Rows are points. Examples show where two turns around zero, p and q, send a point. Write where each new point lands after one turn and then the other. Backwards means that the second turn is done in reverse. Each puzzle has new turns, and all numbers are rounded.
In the rows, 128 means zero.

Turn p:
[131 117] -> [135 119]
[171  84] -> [184 102]
[ 94 148] -> [ 89 135]
[116 163] -> [104 156]
Turn q:
[168  76] -> [182  91]
[122 132] -> [121 130]
[ 91 154] -> [ 85 141]
[130 150] -> [123 150]
Where do these land?
p, then q: [125  82] -> [155  90]
p, then q: [154 111] -> [159 131]
p, then q backwards: [ 89 154] -> [ 88 152]
p, then q: [143 165] -> [116 166]

Turn p:
[137 190 109] -> [140 192 133]
[100 122 146] -> [ 97 118 138]
[114 146 100] -> [119 155 106]
[171 112 130] -> [170 110 131]
[118  70 156] -> [113  65 133]
Turn q:
[100 117 103] -> [ 90 118 123]
[147 148  89] -> [123 148  85]
[126 187 163] -> [148 187 158]
[111 134 159] -> [132 134 163]
[165  96 154] -> [172  94 129]
[118  85 100] -> [103  86 111]
Where do these land?
p, then q backwards: [155 150 186] -> [105 128 192]
p, then q: [132 148 100] -> [126 156 107]
q, then p: [126  76 130] -> [125  78 113]
p, then q: [ 99 138  97] -> [ 93 151 116]

Turn p:
[131 123 114 106] -> [140 129 118 107]
[ 96  82 173 142] -> [102  63 148 137]
[134 170  70 138] -> [134 184  83 137]
[116 137 115 142] -> [116 136 112 139]
[ 72 167 133 114] -> [ 66 147 119 104]
[165 117 135 103] -> [166 128 149 111]
[183 100 157 152] -> [173 109 168 163]
Turn q:
[110 139 125 123] -> [111 133 118 121]
[120 164 102 128] -> [122 146  87 128]
[164 129 188 198] -> [148 172 190 188]
[127 108 115  55] -> [137  93 120  61]
[143 101 108 116] -> [148  96 124 123]
[104 128 129 148] -> [102 128 128 146]
Where do these land?
p, then q: [ 94 120 117 104] -> [116 100 111 102]
q, then p backwards: [150  84  99 147] -> [144  77 133 155]
p, then q: [ 83 162 101 149] -> [ 86 127  79 140]
q, then p: [157 141 100 158] -> [152 148 114 167]
q, then p: [135 118 176  76] -> [127 126 176  74]
q, then p backwards: [111 158 125 107] -> [107 148 108 108]
p, then q backwards: [166 113 177 155] -> [152  82 157 163]

Turn p:
[190 112 136 103 115 130] -> [193 130 153 128 129 116]
[112 102 123 117 120 158] -> [130 116 136 126 115 169]
[123 105 103 119 158  31] -> [118  56 110 101 168  68]
[120 127 104 148  96 147] -> [127 125 110 144  87 141]
[109 146 177 104 120 140] -> [105 159 173 109 126 134]
[114 105 141 155 118 150] -> [114 122 140 162 117 152]
[128 199 112 151 170 139] -> [108 187  73 127 153 115]
Turn q:
[106  91 106 108  91 151] -> [111 107  84 125 102 163]
[175  98 120  74 129  87] -> [166  61 113  99 136 101]
[ 98 121 157 166 115 154] -> [ 91 145 151 156 107 154]
[ 96 124 183 114 177  92] -> [ 92 107 185 101 175 125]
[112 136 110 161  89 152] -> [110 160 105 152  92 135]
[ 96 130 100 151 153 119] -> [103 149 110 145 165 125]
[181 173 107 115 115 168] -> [198 164 119 119 101 131]
[163 159 117 102 127 100] -> [164 129 124  97 130  89]
[124 119 152 160 156 129] -> [116 129 161 157 146 132]
Where do these land?
p, then q backwards: [133  83 161 169 126 131] -> [142  89 152 173 150 133]
q, then p: [109 159 139 103 164 121] -> [127 151 140  92 166 134]
q, then p: [ 76  92 144 128 151 111] -> [ 84 111 131 125 153 175]
p, then q: [145 146  80 193 156 141] -> [137 168  75 177 152 103]
p, then q backwards: [136 142 136 120  93 114] -> [144 149 145 132 103 116]
p, then q: [150 176  92  93 101 168] -> [179 153  98  87  88 113]
q, then p backwards: [147  99 144  89 105 110] -> [117  96  99 105 105 100]

Turn p:
[132 134  90 128 113 111 120  73] -> [108 114  95 145 119  81 113 104]
[116 121 167 139 166 121 154 158] -> [144 129 165 127 163 159 162 130]
[176 183 104 107 133 109 115 140] -> [154 170 109 120 154  87  91 147]
[120 147 108 144 115 159  93  79] -> [ 94 137 103 156 105 127  88  96]
[152 107 166 134 122 116 131 165] -> [164 125 171 122 118 136 138 152]
[ 94 154 110 131 100 110  99 102] -> [ 73 143 119 144 115  98 120 130]
[117 112 138 115 127 141 120 111] -> [116 119 133 114 113 136 127 107]
[152 121 160 107 144 127 168 151] -> [176 136 143 102 140 138 158 124]
[121 117 141 132 118 147 169 166] -> [151 131 124 123 120 164 167 150]
[146 118 136 159 145 118 150 168] -> [164 117 144 147 151 146 142 158]
[ 83  94  89 113 126 149  89  94] -> [ 64  86 104 111 110 137 103 110]
Turn q:
[110 109 137 154 142 213 112 128] -> [151  99 120 144 123 205 141  93]
[ 93 129 125 109 121 101 163 115] -> [ 82 122 123  99 116 106 121 124]
[141 128 144  95  31 106 117 121] -> [145 145 174  80  70 114 128 183]
[129 112  65 145 164 110 116 129] -> [146 115  75 157 131  93 106 109]
[146 139 137 148  86 116 167 125] -> [106 136 159 141  92 109 157 142]
[128 155 107 134 125 150 113 123] -> [138 154 112 141 112 147 119 122]
[127 147 138 137 138 108 113 150] -> [121 137 134 146 149 127 108 148]
[131 127 140  94 166 161 115 116] -> [144 139 112 101 164 156 138 104]
[136 126 144 115 153 104 151 160] -> [105 120 124 130 167 111 144 151]
[138 109 143 148 154 111 113 113] -> [142 114 147 140 154 111 117 106]
Where do these land?
q, then p: [113 171 121 129 138 107 139 114] -> [ 84 152 128 141 141 119 125 129]
p, then q: [118 100 151 132 141 152 122 117] -> [140 118 145 107 117 151 140 104]
p, then q: [129 158 155 128 110 106  85 152] -> [107 148 158 134 150 151 101 165]
p, then q backwards: [160 126 101 142 130 120 148 122] -> [145 106  99 135 144 123 111 142]
p, then q backwards: [128 120 144 138 185 146 120 152] -> [117 127 176 127 152 150  95 135]
p, then q: [116 191  85 147  40 145 146 120] -> [ 94 154  93 185  53 113  97 170]
p, then q: [111 104 140 142 134 126 145 159] -> [119 105 127 130 137 148 165 132]
p, then q: [116 111 114 125 164 108 100 116] -> [134  98 128 109 158 128 102 109]
p, then q: [144  97 140 138 149 127 150 108] -> [147 114 145 123 130 110 155  98]
q, then p: [146 102 129  59  88 144 125 120] -> [168 149 105  62 117 109 141 140]

Turn p:
[133 101 143 131 124  99 142  93 171] -> [ 97 106 140 121 116 144 151  91 163]
[113 105 141 130 110 155 103 159 169] -> [120  96 132 161 134 162  98 151 147]
[111 111 132 135 151 101 166 123 144] -> [ 91 116 124 123 152 111 156 113 143]
[144 163  89  86 140 143  96 158  84] -> [188 141 133  95 130 102 102 173 103]
[111  92 144 135 103  93 117  85  81] -> [103 116 133 131  81  96 117  77  93]
[169 136 125 131 113 183 174 108  79] -> [140 168 139 123 124 160 168 136  55]
[128 171 150 107  91 104  99 138 164] -> [123 149 129 120  88 138  96 152 184]
[111 169  70 148 152 185 102 138 151] -> [183 130  70 118 176 164 104 145 130]
[131 155 142 162 140 165 103 161 145] -> [155 151 115 173 155 150 108 146 145]
[ 86 159 144  77  92 104 192 115  96] -> [ 52 166 123  72 105 106 127 154 102]
[143  90 156 141 182  99 113 101 169] -> [128 103 165 141 155 122 142  68 176]
[156  86  99 153 138 105 127 156  84] -> [158  95 130 156 120  81 164 131  97]
Turn q:
[ 97 118 185  99 119  89 169 139 158] -> [133 167 157  92 113  95 179 172 127]
[160 169  99 123 127 106  96 114 180] -> [165 135  85 126 138 116 127  97 187]
[132 127 140 143  87 147 186 137 171] -> [138 166 118  98  82 165 167 124 115]
[166 136  98  93 100 155 113 141 132] -> [148 104  93  86 126 143  95 114 130]
[ 95 102 102 162 112 179 108 102 117] -> [ 73 116 140 145 120 184 106 115 141]
[ 88 173 163 114 167 138 100 115  80] -> [106 164 162 147 186  98  82 134 115]
[ 88 101 131 171 111 124 148 165 164] -> [113 150 122 151  77 155 156 173 137]
[188  93 149 123 146  91 105 105 102] -> [164  68 168 136 129  90 134 102 127]
[139 128 118 170 104  92 107 110  98] -> [109 110 130 163  94  96 119  91 135]
[149 151 132 126 162 172  97 138  96] -> [150 123 136 145 165 145  72 120 108]
[107 110  91  84 173 114 178 141 110] -> [109 105  98 119 178 120 171 164  87]
Where do these land?
p, then q: [179 156 142 165 163 107  84 121 145] -> [185 148 126 132 116 136 158  70 155]
q, then p backwards: [124 111 158 132 123 167 102 164 155] -> [150 151 135  95 101 157  98 145 149]
q, then p: [ 94 176 127 118 130 120 161 113 112] -> [126 163  97  93 145  91 118 122 131]
p, then q backwards: [ 74 101  80 103  78 178 108 146 128] -> [138  94  82 104 119 175 117 193  86]
q, then p: [108 125 141 161 145 107 146 104  61] -> [ 92 152 107 158 125  83 118  83 108]
q, then p: [161 143 146 105 129 107 169  76  74] -> [102 151 158  89 117  81 138  71 103]
p, then q: [104  95  85 125 118 175 146 131 156] -> [111  83 131 131 150 176 119 158 100]
q, then p: [172 128 141 147 110 114 112 189 167] -> [166 117 133 145  71 155 161 165 139]
p, then q: [152 146 155 128 134  67 124  90 173] -> [132 172 130  83 123 137 173 110 178]
p, then q: [113  98 106  96 150 138 128 144 108] -> [133  91 152 134 140 104 127 158 112]

Turn p:
[142  91 104 136 149  87 154 137 164 188 137] -> [145 113 127 138 146 111 163 149 188 186 143]
[119 155 151 107 132 128 125  91 154  76 127] -> [119 167 143  99 106 115 110 114 139  77 133]
[177 157 127 126 124 153 140 129 140  98 100] -> [172 168 131 129 123 155 135 118 120 101 104]
[108 134  94 116 131  86 190 126 122 166 169] -> [ 96 143 118 121 129 105 193 124 137 182 165]
[137 157 159 156  90 156 135  88 114  98 130] -> [133 149 170 145  98 132 111  83  92 102 127]
[118 154 138 176 128 168 119 144 149  92 132] -> [125 151 134 177 114 159  99 136 119  89 144]
[150  76 127 122 149  55 159 141 108 175 182] -> [139  84 143 115 168  76 193 151 140 176 170]
[139 169 130 125 134 137  90 147 125  95 136] -> [146 150 102 125 125 130  99 143  96  94 140]
[101  87 142 107 139 207 111 141 108  99  99] -> [ 95  89 134 111 141 200 101 129 121  86  93]
[104 127 171  92 129 163  90 172 112 176  91] -> [110 109 134 102 143 158  74 179 101 163  80]
[136 101  93 123  82  67 142 118 156 148 170] -> [145 100 118 125  78  80 177 128 155 161 159]
[133 168 107 146 102 162 109 114 107  57  95] -> [135 154  99 150 103 146 110  85  91  64 100]
[113 115 130 116 166 174  75 114 105 172 108] -> [118  99 114 106 171 161  61 115 130 154 116]
[116 101 119 145 138  50 153 131 127 153 116] -> [115 116 126 149 149  64 167 139 160 156 117]
Turn q:
[163 122 117 117  79 133  73 138 139  94 120] -> [138 125 119 122  87 157  76 109 154  86 116]
[132 133 199 179 139 123  98 165 158 181  81] -> [125 122 194 166 123 112  63 148 122 197 106]
[107 114 157 118 105 155 161 143 162 152  81] -> [120 111 176 123 102 143 154 124 135 171  85]
[139 168 117 139 104 108 127 138 100  95 173] -> [135 173 112 145 113 133 128 148 117  77 160]
[121 164 118 145 176 112 110 131 171 100 122] -> [101 155 130 158 184 132 109 128 164 122 119]
[149 108 129  66 166 150 164 116  89 132 133] -> [162 116 123  59 159 106 164 128 106 117 117]
[156 125 108 107 163 126 132 160 145 130 173] -> [152 124 127 105 164 135 128 166 163 113 157]
[138  77 101 116  94 160 142 158  98 140  81] -> [164  73 110 114  89 155 141 138 108 135  79]
[107 155 110 148 102 175 154  75 116 120 162] -> [122 158 114 133 123 170 172  82  95 130 167]
[112 150  89 102 126 118 106 108 104 161 131] -> [121 152  68 103 119 120 126 129 128 152 133]
[ 98 109 186 159 162  91 121 157 119  92 191] -> [ 80 111 172 149 156  96 112 174 103  85 181]
[113 110 105 141 120  84 148  47 136 138  89] -> [114 115  91 161 117  77 162  62 141 150 116]
Where do these land?
q, then p: [176 150 116  64 147 134  82  89 155 117 119] -> [156 167  98  61 113 116  91 111 173 111 128]
p, then q backwards: [107 126 171 113 143 176 110 106 144 106 105] -> [135 136 157 109 122 153  80 153 149  86 124]
p, then q backwards: [ 58 113  93 148 115 123 125 176  97 114 134] -> [ 52  99  96 161 124 100 118 134 107 110 127]
q, then p: [155 173 159 117 179 138 127 121 152 171 136] -> [151 170 136  94 165 110  94 157 128 165 150]
q, then p: [175 123 137 132 169  87 132  84 138 163  94] -> [173 137 127 125 157  63 124 118 173 156 132]
q, then p: [126 149 143 100 126 146 133 143 141 124  71] -> [127 154 138 119 130 133 104 131 133 138  66]
q, then p: [105 158 114 129 108 161 137  89 125 132 116] -> [108 155 129 123 121 146 126  79 116 156 125]
p, then q: [122 104  97 173 142 151 124 157 133 102 157] -> [130  96 130 160 151 173 140 128 118 106 165]
p, then q backwards: [150 110 150 161 154 123  92 157  64 150 160] -> [137  87 142 180 194 143 129 132  92 137 144]
q, then p: [127 153 129 149  95 150 143 143 122  89 116] -> [125 147 145 157 120 154 119 107  97 102 108]
p, then q backwards: [115  57  92 137  81 106 180 169  97 145 175] -> [ 66  55 108 152 111 128 205 124 132 153 139]
q, then p: [ 87 104 116 127  91  64 195 139 109  97 163] -> [ 89 131 142 176  92 111 218 147 120 100 136]
p, then q: [161 145 148 115 113 105  84  91 187 154 118] -> [152 152 138 115  90 108  70 117 187 129 132]
